Every row gives one point. A path goes straight from each point to the next, and from the last back to the first. The post is the endless flat space through its rows: a point in 2 columns, a line in 3, a plane in 4, and so on, so that a path can go around it. How many times does the path go around the post? Going back the other way cancels.
In the rows, zero is written as 128.

Post (1 x 2)
[[120 113]]
Path (27 x 2)
[[150 188]
 [149 145]
 [173  86]
 [108  50]
 [ 83  89]
 [ 73 159]
 [101 148]
 [ 79  90]
 [106  45]
 [139  83]
 [139 124]
 [143 193]
 [102 148]
 [ 71 118]
 [111 156]
 [158 154]
 [166  94]
 [168 111]
 [143 166]
 [108 169]
 [ 98 115]
 [ 75 105]
 [110 164]
 [131 141]
 [175 109]
 [131  82]
 [160 113]]
Times around: 0

Post (7 x 8)
[[  7 177 106 139 162 127 142  74]
 [162 151 122  96 131 130 161 129]
 [164 151 134 132 102 130 133 135]
 [123 108 148 158 148 159 140 174]
 [117 151 100  97 119 116 145 140]
 [155 112 159  96 108 141 152 142]
 [129 167  84 142  91 153 173 116]]
Path (26 x 8)
[[108 122  99  94  72 167 145 171]
 [172 147  79  99 137 142 141 138]
 [ 99  60 135  63 192 108 135 211]
 [119 124 145 157  99 162 198 106]
 [ 99 149 129 111  73 175 183 135]
 [160 129 113 101 171 177 185 158]
 [111 102 114  60 149 128 128 146]
 [157  99 121  94 151 165 153 184]
 [204 203 120  99 109 108 106 130]
 [107 136  70 109 157 154 157 141]
 [140 173 127 172  94 139 156  72]
 [ 86 108 139 156 100 138 174 153]
 [130 178 124 132 121 158 164 123]
 [117  93 136  45 125 157 171 180]
 [116 144 160 151 120 121 125 147]
 [ 91 168 110 100  25  82 135  79]
 [ 70 166  79  94  72  83 179  43]
 [120 106 138 155  97 140 147 116]
 [166  88 106 106 165 144 124 230]
 [180 203 125 120 122 137 125 146]
 [106 126 166  87 169 107 147 153]
 [ 93 135 163  96 135 122 132 136]
 [131 128 131  62 135 128 148 192]
 [ 86 146 110 141 116 122 143 156]
 [ 69 101 148 140 114 122 148 103]
 [146  85 140 167 105 189 143 184]]
Times around: 0

Post (11 x 12)
[[156 126 137 105 151  79 149 174  94 160 102 120]
 [ 95 225 149 159 103  86 178  94 139 125 127 131]
 [110  94 125 104 132 163 160 103 131 127  98 121]
 [ 98 168 130 160 104 131 162 138  98 154 118 106]
 [108  93 143  79 125 151 110 112  85 124 110  97]
 [153 137 109 108 181 191 141  72 132  53  92 109]
 [132  99 196  96 106 145 145 104 122 107 146 114]
 [131 120 125  76 153 168 120 154 125 116  88 116]
 [148 142 152  95  73 115 133 125 108 146 126  80]
 [139 163 115 138 104 108 135 101 130 136 142 182]
 [107  98 154 153  71 125  80 138 165 141 131 136]]
Path (28 x 12)
[[102 167 145 144 114 159 188 145 144  89 147  92]
 [143 142 133  99  83  88 132  88 129 110 114  95]
 [144 103 172   7 132 111  64 146  24 114  90 111]
 [117 147 136  63 106 162 176  64 134 160  89 135]
 [148 137 146 155 170 161 173  64 163  97 153 145]
 [ 84 150  89 180 122  91 214  98 149 197 105 185]
 [164 144 159 106 205 160 150 147  95 113  72 102]
 [ 87 139  97 157 160 217 172 123 110 134 108 127]
 [103  56 137  72 145 119  80  91  90 114 149  90]
 [ 83 157 167 119 115  86 127  92  97  67 131  99]
 [128 133 134 138 127 172 137 120  93 108 105  95]
 [155  95 107 115 126 124 113  51 141 122  91 128]
 [162 110 140 105  56 127  96  61 141 134 178 164]
 [154 140 105 114 100  84 182 160 159 176 147 134]
 [ 60 156 108 127  85 127 154  77  98 125 117 138]
 [132  91 139  82 107 128 140 125 124 136  87 116]
 [193 131 171  98 147 166 109 172  49 131 118  61]
 [ 81 135 164  95 104 205 127  72 152  90 129 104]
 [114 111 145 109 145 155 176 155 110 115 121  85]
 [ 68 129  84  95 181 155 155 135  63 115  88 164]
 [108 151 152  87  43 121 167  42 137 136  98 142]
 [120 153 205 167 116 102 141  66 104 137 130  95]
 [ 77 134 156 105 158 115 188 108 140 177 128 170]
 [154 171 123 106  97  57 162 181 131 165 148 140]
 [ 95  78 144 174 133 121 130  99 104  77 111 120]
 [141 176 133 107 118 139  98 199 125 148 108 169]
 [ 94  70 158 191 114 188 173  97 105 165  63  22]
 [135 145 115  78 189 143 105 129  69 149 127 133]]
Times around: 5

Post (17 x 18)
[[ 93 212 192 123 122 132 133 161 180  92 170 133 128 121 151 151  99 127]
 [131 101 110 135 115 151 106 126 160 153 111 114 156 142 145 128  98 145]
 [106 161 108  99  84 138 115  96 164  93 115 186 117 138  68 107 153  74]
 [121  95 144 142  85 113 171 115  85  98 167 169 118 104 136 108 164 119]
 [195 125  64  93 138 125 153 109 124 134 105 132 135 130 150 142 161 121]
 [188 124 121 135 117 144 151  81 120 100 123 169  72 169 133 102 157  77]
 [157 138 109 152 112 139 138 126 149 114 156 204 101 174 127 136 143  67]
 [ 70 137 172 161 153 130 107 180  95 104  87 109 154 116 168 138 105 133]
 [137 100 147 154 109 106 143 115 121  93 141  88 135 140 143 107 119  58]
 [139 106 142 167 120 120 128 101  93 114  82 127 184 116 156  86 134 103]
 [115  82 102 164 168 121 150 128  69  98 127 141 164  96 148  60 128 127]
 [104 164 131 121  98 134 151  96 101 162 158 143 160 162  79 130 120 120]
 [154 147 130 135 125 164 162 118 221  72 105 189 120 149  94 159 156 146]
 [199 121 133  81 155 140 117  94  99 115 109 206 104 132 120 162 164  88]
 [ 89 125  82 119 118  92 136  98 126 155 178 174 137 155 104 106 160 166]
 [102 138 141 115 100 102 151 133 157 140 120 124 146 111  97  88 135  94]
 [ 91 116 160 129 139 111 164 103 138 109 126 139 141 103 187 122 124 125]]
Path (25 x 18)
[[180 110 124 130 176 151 110 138 164  89  78 212 108  94 128 178 171 121]
 [131 147 177 112 183 115 114 125 183 141 139 143 149 155  92 165 145 116]
 [ 90 184 133 162 142 206 104 134 135  63 105 192  99 137 167 148 110 143]
 [103 104 143 155  48 129 181  77 119  47 194 162 100 150  73 136 121  83]
 [147 158  69  88  72 152  89 142 145  45 112 168 142 118 115 106 136  86]
 [147  92 141 134 130 168 135 177 162 109 128 192 160 136  84 153 151 121]
 [ 42 194 139 136 182 113 135 125 103 150 120   7 243 120 117 118  98 156]
 [128 117 139 177 129 132 131 170 119 117 154 125 114 127  93  83 107 146]
 [129 150 144 168 110 129 140 161 185  87 114 167 119 149 193 162 100 148]
 [123 181 145 145  79 126 159  64 124  58 157 153 139 187  88  77 163 107]
 [121 108 147 146  91 112 109 108  79  20 168 203 118 107 104 105 186  47]
 [109 104 159 130 130  87 188  63 176 151 140 153 185  98 196 152 133 100]
 [166 149 151 176 169 163  82 188  66 139  97 141 169 111 174 143  91 133]
 [ 98 189 177 126 170 143 153 128 139 158 127 134 166 123 183 209 125 140]
 [107 163 123  91 111 160 105  49 119 114 104 146 125 160 123  93 130 120]
 [143 146  72 114 135 127 181 161 198  33 150 141 138 132 117 116 124 103]
 [173 114 140 111 118 191 117 164 145 125  74 110 106 104 158 160  70 118]
 [136 173 140 109 112  65 179  33 174 111 155 116  99 139 149 112 170  95]
 [172  64 107 162 138 116 156  96 129  81 172 160 131 139 132 116 192  86]
 [110 175 128 110  86 133 104 163  85 146 108 121 105 128 166  70 148 139]
 [159 137 141 123 122 168 141 156 122 115  63 131 138 143  81 104 133  45]
 [100 111 151 151 109 175 110  82 104 126 147 143 137 137 166 109  88 107]
 [134 147 175 147 115 141 175 148 135 151 118 159 164 149 104 131 135 102]
 [127 163 122 127 108 126 161 119  99 138 138 160 147 123 174  76 120 123]
 [160  73 120 119 157 110 109  62  92  96  97 219 123 141  76 106 165  84]]
Times around: 0

Post (17 x 18)
[[143 149 123 131 132 108 153 123 129 149 140 113 106  62 119  60 106 150]
 [131 103 156 138 127 148 147 146 152 163 109 126  77 139 102 111 154  81]
 [114 124 117  91 123 121  92  89 101 114  91 142 113 148 184  82  93 102]
 [116 109 102  97 153 107 108  92  81 131 112 112 150 105 123  80 113 125]
 [107 138 116 102 100 159 143 164 145 117 143 136 118 114  87 106 110 143]
 [142  98  94 138 109 144 118 159 161 137 104 126 150 147 153  82 162 143]
 [113 137 172  86 126 125 106 137 138 118 167 123 132 170 140 124 139 125]
 [160 175 108 123 136 128 136 104 130 156 140 139 167  96 107 121 127 154]
 [132 130 126  95 110 130 102 132 107  95 148  73 157 101 106 102  96 105]
 [128 128 152 151 170 147 102 132 101 102 171 155 148  80 140  84 143 123]
 [133 116  95 124 180  77 140  97  73 114  78 143 159 168 168  49 132  83]
 [122 156 146 112 131 158 102 139 125 147 105  71  89 126 102 165  96 165]
 [ 89 124 121 153 158 113  92 110 109 119 150 147 137 196 184 137 156  91]
 [178 112 141 144 100 101  90 137 106 133  93 141 103 151 127  61 137 167]
 [202 100 165 149 149 135 143 114 145  99 136 145  80 118  98 137 117 161]
 [ 98 121 149 139 122 179 129 102 140 124 135 125 118 168 162 107 119 133]
 [131 107 129  90  91 146 145 141  97 102  98 100 103 111 117 122 123 153]]
Path (30 x 18)
[[131 101 112 101 118 159 139 130 145 130 132  91 130 116 106 155 112 143]
 [167 113 123 129 105 183  58 156 104 158 106 125 125  88 110 131 140 157]
 [167  46 157 139 130 143  90 139 147 134 131 155  73  86  86 147 150  62]
 [119 134 153  90 176 107 163 124 161  91 127 121 169 108 183  62 110 101]
 [122 120 145 158 162 156  85 152 161 136 123  69 126 159 118 148 152 145]
 [146  84 168  86 119 200 119 134 105  50 113 158  85 149 103  96 128 136]
 [139 159  82  48 189  85 161  92  84 105 136 103 133 136 126  81  36  96]
 [146 101 124 112  63 157 167 169 120 112 129 182 117 132 123  93 134 191]
 [124  39 178 138 164 174  76 122 108  67 175 140  88 133 141 123  80  10]
 [160 103 169 132 121 139  95 181 154 109 154 163  95 136 145  60 143 150]
 [118 125 145 142 178 177  86 134 145 117 163 132 155 145 129  72 138 110]
 [133 132 163  97 122 151 135 104 161 176 144 111 100  89 135  62 127 103]
 [179 114 163 114 113 198  90 166 100 113 114 146 123 105 136  71 111 160]
 [123 169 151 110 130 141 148  97 114 137 164 146 107 109 113 101  43 133]
 [ 99 154 162 164 219 141  92 121 112 126 161  58 114  63 151 165  96 117]
 [117 118 140  70 166 118 108 117 143 128  72 118 146 182 133 137 156 117]
 [ 98  92 110  82 142  57 103  76 134 166  97 124 133 135 123  54 145  26]
 [187 105 174 133 120 136  97 162 190  98 148  66  87 126 150 103 152 105]
 [147 115 125  93 118 146  96 155  89 131  97 146 105 153  84  67 126 185]
 [113 123 112 141 168 131 127 172 111 119 152 145 107 119 131  39 102 141]
 [ 77 144 145 114 185  94 175 174 195 191 125  74 113 167 150  59 110  87]
 [123 116 249 154 152 217  94  99 108  70 106 126 120 154 173 130 113 102]
 [ 72 127 151  99 124 129 140 153  67  80 103 147  92 112 132  39 142 175]
 [183 120  98  95 103  97 130 112 157 116  88 144 122 134 134 106 136 168]
 [ 90 101 110 131 103 110 139 172 102 121  48 136  82 134  92  74 127 127]
 [103 111 101 158 170 145 110 161 145  73 120  86 138 191 138 122 160 139]
 [ 99 139  90  94 122 117 112 132 109 121 102 172 114 183 129  92 118 148]
 [115  96 126 143 140 157  66 145 108  69 191 111 125 135 169 112  92 146]
 [118 103 175 106 127 132 142 117  92 107 164 110 143 126 134 130 112 107]
 [146 110 209 165 135 185  52 152 168 115 120 146  94 163 188  81  91 150]]
Times around: 3

Post (17 x 18)
[[ 96 146 158 173 147 150 134 142 124 113 127 130 108 137 130 140 140 118]
 [145  84  97 153 178 130 168 161 126  94 105 179 170 178 124 175 117  91]
 [ 93 147  89 168 158 180 122 121 166 101 151  99 147 111 106 126  84 136]
 [ 97 214 118 139 104 164 113  92 128 152 148  92 131 147 126 171 163 138]
 [142  62 188  93 133  94 126 114 117 121 151 135 115 115 175 145 131 160]
 [133 132 137 112 153 174 157 162 155 144 146 176 168  61 111 164 100  81]
 [112 159 171 141 144 145 160 173  90 104 118 100 133 129 107 167  55 149]
 [ 94  85  97 157  94  85 157  69 132 156 141 122 132 127 164 138 129 106]
 [124 114 126 120 152 145 153 147  76  94 154  85 119 126 138  72 163 154]
 [118 156 110 165 114 153 120 114 157 150  93 144 118 135  86 111 104 143]
 [126 132 148 117 155 128 155 156  71 111  87 136 153  75 132 197 152 132]
 [118 158 182  54 110 135 128 138 110  86  97 167 112  34 115  97  51  90]
 [151  60 159 158 207  39 154 111 160 135 186 206  83 112  80 186 112 161]
 [ 92 114  79 137 115 131 115 102 115 162 161 153  94 158 130 171 118 147]
 [ 75  88 142  80 144  48 157 126 141 134  99 143  65 149 178 130  44 166]
 [130 157 154 137 170 118 110 154  82 116 115 109  99 126 134 122  77 127]
 [ 58 142 130 119 158 131  77  85  95 182 138 173 147 188  95 192 123 148]]
Path (23 x 18)
[[159 149 164 111 182 170 112 162  71  76  93 124  70 135 185 122  61 124]
 [118 125 146 162 128 120 111 111 127  90 147  90  96 178 157 103 112 172]
 [ 50 171 113 108 140  85 124 130 140 129 124 192  90  11  42 181  99 145]
 [118  94 104 102 182 114 138 151 114  94  41 137 160  48  69 156 144 118]
 [156  70 145 134 169 128 163  85 113 142 142 154 181 132 160 153  80  82]
 [134 122 127  91 122 148 104 130 110 119 130 155 111 122 136 117  90 200]
 [131  64 218 150 160 101 153 157 167  88 153 158 196  86 156 186 148  87]
 [ 79 199 120 134 130 139 119 100 134  83 166  10 124 101  50 119  34 183]
 [175  96 106 177 121 135 181 193  83 110 124  90 164 138 166 175 211  64]
 [ 90 107 162 128 113 104  96 111 135 123 133 173 190 165  76 139  68 151]
 [115  95 108 194 155  90 187 130 191 112 164 196  50 120 107  98 136 169]
 [144 172 128 119 114 157  85 160 118  90  96 123 126 111 103 107  71 119]
 [122 110 112 153 111 101 177 121 149 181 128 102 133 178 129 130 105 123]
 [130 105 139 114 138 201 105 176 114 103 164 129  64 194 202 133  36 127]
 [111 213 135 106  98 127 139 146 110 195 120 163 104 134 137 133 110 186]
 [ 63 118 123 122 110 145 139  98 203  91 221 150 167  95 117 120  24  62]
 [ 79 101 140  89 112  99 143 152 131 116 143 117 166 118 146 123 129 150]
 [ 96 245  74 121 128 134 124 142 176 200  73 198 118 148 139 162 114 145]
 [171 117 158 116 126 152 118 194 104  79 112 161 165  79 145 154 111  84]
 [137 110 138 100 123 120 138 140 148 106 137  94 112 127 130  92  53 125]
 [182 102 125 189 174 166 121 114  95 125 130 126 108 147  98 109  30 110]
 [161 104 121 181 145 112 136  74 118 154  90 166 155 165 105 129  91 195]
 [179 159 111 160 161 153 150 141 130 157 193 142  33  73 152 151  87 202]]
Times around: 3
